Every row gives one point. Each copy is the shape, with its points in the same order, turned, moved and blurred by noise. Is it also mirrored, or only turned?

Shape:
-7  -9
-3  15
34  6
29  -21
24  -34
-31  -13
-24  -56
-57  23
Copy 1:
-2  -5
1  22
43  20
39  -13
35  -21
-26  -12
-14  -50
-55  26
Copy 1 is: only turned
Copy 2, 8 rows:
-5  0
0  -30
36  -7
28  17
16  23
-34  -5
-32  47
-60  -38
Copy 2 is: mirrored

Shape (9 x 3):
-4  -3  -18
-18  10  20
22  -3  -2
-4  -30  -5
2  2  12
29  17  -20
-3  5  -17
-20  -1  60
30  -22  -7
Copy 1 (9 x 3):
-15  -1  6
22  15  -7
-1  5  33
-20  28  12
13  13  13
-3  -24  37
-9  -8  5
47  48  -3
-15  15  44
Copy 1 is: only turned
Copy 2 (9 x 3):
3  -16  4
12  21  24
-16  4  -9
-20  -16  23
-5  15  8
-2  -1  -32
9  -10  -1
-8  50  47
-33  -8  -9
Copy 2 is: mirrored
Copy 3:
-17  -17  8
11  9  4
-9  -21  -21
8  -33  8
5  0  -11
-35  -14  -25
-21  -13  7
51  14  1
-10  -43  -20
Copy 3 is: only turned
Copy 4:
-10  -13  11
5  5  -25
5  14  16
24  -21  14
10  12  -5
-23  21  27
-12  -7  6
40  14  -46
17  4  37
Copy 4 is: mirrored

Shape, 10 rows:
24  6  -12  -44
-19  -47  15  10
-18  8  12  7
-18  7  -39  5
47  5  -30  -42
6  6  49  -1
3  2  17  8
10  -2  26  2
44  -10  -10  -16
-13  -9  14  17
Copy 1 (10 x 4):
-2  -15  -45  5
-25  41  12  13
17  8  21  -1
2  -24  23  30
-22  -44  -45  5
5  23  -2  -36
1  6  11  -16
-6  17  -4  -29
-31  -20  -25  -6
-9  17  28  -4
Copy 1 is: only turned
Copy 2:
15  -24  32  -11
-46  -17  -29  19
3  10  -37  4
23  -5  -14  44
16  -17  55  4
-18  18  -21  -31
-12  19  -16  -4
-15  16  -10  -12
-8  4  40  5
-19  12  -31  13
Copy 2 is: only turned
Copy 3 (10 x 4):
4  28  32  4
20  -41  -21  -24
-1  -2  -22  9
38  29  -24  -1
12  47  46  -20
-30  -20  -2  11
-9  -6  -16  0
-17  -9  0  -4
-1  20  29  -31
-4  -11  -26  -3
Copy 3 is: mirrored
Copy 4:
-17  -38  30  9
4  39  15  -21
-5  12  -24  4
7  -24  -21  -29
2  -60  40  10
-13  24  -1  39
4  10  -4  21
3  16  3  28
15  -25  39  19
7  17  -10  3
Copy 4 is: mirrored

Shape:
-5  -33  5  -7
18  -16  -7  -29
5  59  15  4
26  11  -35  30
12  -34  -8  -28
18  -42  12  -15
-24  30  -13  1
-32  18  11  33
Copy 1, 8 rows:
-25  5  -11  -2
-10  19  15  -17
43  -52  13  -22
49  24  -24  -16
-18  24  10  -12
-34  22  -11  -23
31  -24  12  15
23  -36  -20  16
Copy 1 is: only turned
Copy 2 (8 x 4):
-13  9  -23  10
20  21  -33  -8
31  -27  26  -55
30  40  42  -8
6  26  -37  -8
-14  22  -35  -12
32  -12  16  -4
-19  -27  35  -2
Copy 2 is: mirrored
Copy 3, 8 rows:
-13  -27  10  22
4  -7  0  46
5  60  11  -4
33  2  -32  -10
0  -25  6  51
-25  -26  -7  40
22  19  31  -9
-9  12  25  -35
Copy 3 is: only turned
Copy 4 (8 x 4):
9  10  -31  34
39  9  -2  20
-9  -3  27  -40
31  13  -36  -48
43  15  -21  36
23  37  -18  33
1  -33  -7  -20
-36  -8  -23  -21
Copy 4 is: only turned

Shape:
-16  -8  0  -46  -19  -16
-5  18  -9  12  -10  3
-20  -34  18  -15  -23  -19
10  -1  3  6  28  12
-1  -30  27  -17  -34  -15
4  -18  -10  -11  -3  -27
0  -22  -27  -3  -32  -1
4  28  4  32  28  9
-8  22  -10  4  -3  -25
8  34  -1  14  6  -9
35  14  6  12  21  9
Copy 1 (11 x 6):
-18  -11  55  5  16  -6
-8  -2  9  -14  -18  19
22  -16  44  8  3  -15
-3  -7  -21  7  14  19
23  -31  50  10  3  1
-6  -31  19  -6  10  -13
-17  -25  23  12  -31  -8
0  8  -33  -20  5  34
-13  -6  12  -33  -1  6
-12  -8  -5  -32  1  29
-7  -26  -24  -6  10  42
Copy 1 is: only turned
Copy 2, 11 rows:
14  -6  -17  -60  -38  1
23  -13  15  -1  -10  -2
-20  -7  -23  -33  -24  -27
-4  14  6  14  -5  23
-24  -18  -27  -23  -44  -21
9  17  -26  -14  -21  -7
12  -19  -31  -23  4  -14
11  7  35  28  -2  12
34  13  11  -6  -20  -11
26  3  21  18  -24  3
6  4  3  30  -25  28
Copy 2 is: mirrored
Copy 3:
-2  -13  15  11  48  -19
28  11  7  -2  7  18
12  -48  6  -3  21  -21
0  13  8  0  -24  1
1  -47  -18  -10  27  -18
0  -28  6  29  9  -3
6  -37  20  0  23  27
29  29  2  2  -30  5
37  6  4  21  12  5
33  20  -10  11  -5  10
-3  18  -19  7  -25  15
Copy 3 is: mirrored

Shape (9 x 6):
32  -4  31  43  -14  14
-25  -20  -2  -3  15  -11
-13  -9  48  -15  11  -14
-20  15  -13  10  -7  -3
59  22  8  -23  -11  -16
19  -1  -18  -7  -20  11
-14  6  58  -30  -7  -17
-14  -4  14  25  21  21
11  16  -11  22  -14  39
Copy 1, 9 rows:
38  -43  0  -36  -14  -14
-12  -1  8  29  -3  7
-18  -10  11  19  0  -46
-2  0  -20  -2  14  22
-4  -13  46  -50  35  -10
0  9  21  -35  4  21
-19  2  8  5  16  -58
-5  -35  -13  9  -21  5
2  -20  -15  -44  -12  26
Copy 1 is: mirrored
Copy 2 (9 x 6):
10  -53  -45  -30  -11  -17
-6  2  24  7  13  -17
3  -3  -12  25  -19  -45
-1  -12  -4  19  25  15
11  8  -49  -8  -41  26
-4  5  -29  -19  13  15
15  11  -32  39  -21  -43
-27  -32  -6  -3  9  -21
-20  -31  -42  -20  27  16
Copy 2 is: only turned
Copy 3, 9 rows:
27  6  33  -13  -24  28
-23  8  -7  -9  40  12
-25  34  16  26  18  16
-24  -8  -18  -21  -2  10
17  44  -1  -10  -28  -38
3  -7  2  -22  -3  -26
-41  40  18  34  -4  3
4  -11  -3  6  14  34
15  -33  -3  -13  -21  4
Copy 3 is: mirrored
Copy 4, 9 rows:
-41  15  60  2  -3  -18
7  9  2  -11  -34  7
17  -10  48  7  -40  23
-18  -5  0  -31  -3  9
-27  -39  24  50  6  -11
-11  3  -3  11  19  -16
15  -23  51  12  -24  41
1  9  33  -29  -24  -14
-18  7  19  -23  25  -27
Copy 4 is: mirrored

Shape:
11  -11  -40  -22  -12  -12  20  29
-16  34  10  34  12  -3  24  -1
29  -12  -4  2  -15  -4  10  -20
-16  -17  -47  -29  0  3  19  9
24  -6  -18  -29  -27  -13  -14  -4
39  -33  22  -17  -24  -10  0  -19
-28  7  -7  28  11  -22  1  -6
12  -23  -40  -16  -15  34  17  11
-20  -29  -36  -34  -27  9  14  -1
24  18  5  -15  4  -6  -15  -37
-15  36  39  33  18  6  -11  7
-28  22  22  39  44  13  -21  27
8  -24  -43  5  -2  4  -2  3
1  -25  -30  -29  18  -4  25  4
Copy 1, 14 rows:
45  11  6  15  20  -33  11  -7
17  -13  -24  15  -15  48  2  0
10  -13  8  2  -28  -21  20  3
43  25  -21  10  11  -41  -12  -13
7  -1  16  -17  1  -39  16  -26
-15  -1  29  -4  -31  -35  21  14
9  1  -39  -5  6  23  6  8
54  1  3  1  -7  -41  -26  6
38  33  -5  -14  -4  -47  -10  -5
-16  -22  -5  -8  -32  -12  7  -28
-14  -22  -3  2  -4  60  -17  -1
-9  -27  -19  10  26  55  -41  9
32  -18  -17  -4  9  -34  -3  11
25  15  -13  32  -2  -41  -7  -4
Copy 1 is: mirrored
Copy 2 (14 x 8):
6  35  -1  -25  -22  -8  -15  1
19  -46  -8  -5  -4  37  8  -12
33  -1  -9  18  13  -7  -22  12
-16  18  -3  -11  -21  -5  -33  -20
9  22  28  6  18  -13  -16  25
33  21  0  32  30  -31  -7  10
-5  -8  -7  14  2  46  2  -5
-3  0  -23  -10  -20  -37  -35  5
-13  24  -6  -11  8  -19  -47  -22
19  -20  34  41  7  3  -16  11
-4  -54  -1  18  19  26  39  1
-26  -50  -16  14  -13  25  48  -5
-6  16  -17  9  -15  -4  -28  15
4  19  -1  14  -27  -17  -20  -31
Copy 2 is: mirrored
Copy 3:
-12  0  -22  -8  35  4  41  -23
24  2  7  12  -13  -51  29  18
-21  24  -3  23  -12  -5  8  -19
-33  -1  -2  -8  33  6  48  8
-31  7  4  -15  3  16  9  -37
-18  26  -20  15  -30  26  -7  -23
10  22  7  -19  -3  -31  33  22
-44  -1  -23  24  40  -4  18  -3
-55  -11  -19  -6  16  12  42  10
-13  16  39  6  -16  -6  -6  -19
40  -5  19  0  -24  -47  -12  27
44  -2  12  -9  10  -39  -12  51
-27  24  -17  -5  33  -7  16  1
-16  14  -1  11  31  21  44  9
Copy 3 is: mirrored

Shape (15 x 9):
-10  0  14  -19  0  9  4  22  16
-13  -17  29  -20  6  -5  -5  -23  -13
11  10  18  -2  -12  60  3  -8  13
11  7  -10  10  6  -6  11  16  15
-5  9  3  -33  -8  -10  -14  -22  -31
-10  5  -12  10  5  55  -6  0  4
24  -11  -12  11  -42  -9  2  -17  13
5  3  7  -23  0  12  15  -9  -32
-10  6  27  7  9  -10  3  -8  9
-14  7  -3  -22  3  1  30  14  11
-16  -2  -11  -8  -16  -7  -5  -11  3
-9  10  11  9  6  5  -7  -16  -10
-10  -1  14  8  12  -2  -12  8  12
-7  5  -5  -8  -34  -2  2  21  -21
-10  6  -8  -2  9  -9  -7  -22  1
Copy 1 (15 x 9):
-4  -17  -21  21  -11  14  -14  -7  -9
17  -33  6  23  25  7  -4  4  16
17  -16  -60  8  -10  -17  17  8  8
-1  22  -9  4  -20  14  -14  5  5
5  -19  18  8  23  4  27  -19  15
22  -6  -40  -13  -11  -6  19  20  -21
-33  14  -14  -5  9  -11  0  19  37
21  -1  -4  19  20  -12  13  -18  3
13  -18  3  20  -16  7  -14  11  20
-4  6  -7  38  -10  7  -2  -3  -16
-17  -10  7  5  5  3  12  13  3
22  -16  3  1  -8  -2  7  10  13
11  -18  -5  0  -14  16  -17  12  6
-22  -3  2  -4  0  -19  -3  -22  -7
7  -5  13  6  -1  16  15  18  12
Copy 1 is: mirrored
Copy 2, 15 rows:
2  -8  -13  -4  8  -16  -9  -19  -24
15  12  24  -5  -8  10  -21  8  -28
-1  -6  16  -32  18  7  -19  -54  11
1  -15  -10  1  -2  -28  4  -4  13
11  -10  34  -15  -10  14  16  12  -33
9  -18  -3  -5  13  26  -4  -42  21
-16  28  20  -17  -6  -21  28  -6  19
-5  -22  30  -10  -21  9  -6  -12  -20
8  1  2  -9  11  -9  -26  15  -2
-12  -21  3  18  12  -19  -8  -13  -19
0  7  8  2  8  3  20  3  -8
10  -10  12  -14  3  14  -10  10  7
18  -2  -16  -8  4  -5  -12  4  -1
-25  -10  -5  -18  -11  3  24  -4  -19
19  -4  18  6  6  2  7  13  3
Copy 2 is: only turned

Shape (13 x 9):
-30  -7  0  -37  -23  -4  26  -9  -24
-23  -22  -29  45  23  -10  -13  9  4
-2  -15  -11  -20  -22  9  10  -9  24
0  -27  -14  4  14  -34  -33  26  12
-22  11  -4  -34  5  16  11  12  -1
9  12  1  -3  -8  -29  -7  25  35
-19  8  33  -7  -15  8  30  -5  -18
-11  -46  -16  23  14  -15  -12  20  14
26  -4  -14  -4  20  -17  10  31  22
1  12  27  -24  12  6  0  -23  -2
-26  3  22  -24  -24  34  4  8  -12
31  -33  -30  25  8  -17  -23  31  2
-8  -55  -5  25  30  -17  -9  30  19
Copy 1 (13 x 9):
16  -32  6  -35  -12  -18  21  17  -5
28  31  17  -14  20  11  -33  -13  40
5  -15  -22  -9  -14  -30  -19  2  1
32  14  -18  8  -13  24  -22  17  49
5  6  -12  -20  -9  -5  18  15  -16
23  -2  -49  19  12  5  2  2  17
12  -32  8  -10  -6  -8  24  -22  -20
41  13  -2  -5  -9  13  -44  -3  32
22  6  -26  25  12  19  -25  24  -2
-28  -17  -6  -1  -15  7  13  -10  -5
10  -4  -2  -15  -34  -25  29  -14  -18
37  19  0  38  -6  5  -41  20  37
51  14  -3  -3  -15  34  -51  -5  22
Copy 1 is: mirrored
Copy 2 (13 x 9):
29  -11  -7  6  -43  -6  -28  19  17
-55  2  18  26  6  -3  -13  -13  3
6  -11  -25  -15  1  0  6  6  20
-51  2  9  0  -4  -1  13  26  -17
9  -19  -9  -21  -29  7  -26  -3  -9
-25  -33  -27  -7  -2  -10  19  13  -33
39  -25  7  4  -19  -28  -22  0  -11
-50  3  15  -5  10  -17  -2  13  8
-34  9  -27  -18  -6  -18  3  6  -34
39  -6  2  -2  -3  10  -12  6  -29
31  -33  18  -28  -26  -7  -10  -9  10
-55  27  -1  -5  -4  -20  28  0  -10
-60  7  19  -11  21  -28  -15  19  -3
Copy 2 is: mirrored

Shape:
0  -52  -7  -31  35  -5  -35  -21  -19  -19  4
-4  23  17  42  8  1  2  9  17  -14  -9
-14  -23  -26  16  -9  13  14  11  12  -3  -16
6  17  45  -11  11  27  -17  -8  -8  -8  -2
-5  18  8  -17  -24  4  -10  22  4  -26  14
0  18  25  -25  27  14  24  37  -9  9  -14
-17  11  32  15  -21  25  -20  29  -9  1  24
27  -2  6  25  -19  -1  -27  38  -28  18  10
-2  -47  -11  -5  -6  -3  1  -20  -10  -3  46
-32  11  6  -39  -1  4  16  11  -31  32  22
-21  25  7  -13  -15  8  3  -5  -22  8  -15
-31  -7  -1  -18  -42  -18  16  -3  -8  16  -4
-18  -21  13  -8  5  -4  -7  -13  10  30  21
-9  14  5  29  -23  3  -31  16  -3  -13  11
9  10  -33  -5  -6  6  11  -6  46  1  3
Copy 1 (15 x 11):
20  -7  18  -28  -37  -18  -30  1  -38  21  -39
-17  0  11  25  13  26  -4  -13  32  -7  -14
21  -9  21  15  18  5  15  16  -15  -19  -7
-20  3  11  -30  -3  -8  -7  -1  36  30  -12
6  23  8  13  -12  -12  -11  21  26  11  21
-2  -6  13  12  7  -6  30  -10  17  60  3
-19  -5  11  -2  -20  20  5  36  40  8  14
-42  -10  -23  13  -28  12  11  26  -6  3  11
40  -4  -13  -27  -24  23  -19  25  -24  -2  -7
32  -15  6  -22  -32  3  33  -4  13  34  37
3  -13  14  -13  -4  -15  14  -14  23  1  28
42  -20  -9  -1  -16  -19  22  6  18  -18  23
29  -4  -1  -25  -32  19  20  2  11  1  -22
-23  5  11  14  -22  14  -11  18  23  -21  11
25  47  8  6  15  9  20  -6  -6  -17  -6
Copy 1 is: mirrored
Copy 2:
40  -19  46  -6  -33  -2  14  7  17  -8  39
-4  -10  -49  -2  4  -21  -13  12  1  1  -3
11  -4  -10  -40  8  1  -5  -8  13  21  -12
-18  -5  -1  20  -4  -5  -9  42  13  -17  21
-11  -15  13  13  13  -17  -21  19  -9  -6  -24
-16  -12  -4  -13  45  14  -9  20  -2  -41  17
10  16  -12  15  8  4  -33  39  7  -9  -29
35  15  -6  22  25  11  -49  12  -7  15  13
38  2  31  20  -4  2  16  -17  35  13  -8
-3  1  28  12  20  51  3  2  6  -34  -17
-27  -12  -1  5  -7  28  -21  4  1  -6  -4
-21  19  19  -5  -4  26  -16  -31  0  -4  -21
13  30  11  8  -6  15  23  3  11  -7  -1
15  0  -22  16  -10  -8  -36  18  -11  10  -23
-13  -7  -4  -14  20  -12  29  -2  -22  39  -12
Copy 2 is: mirrored
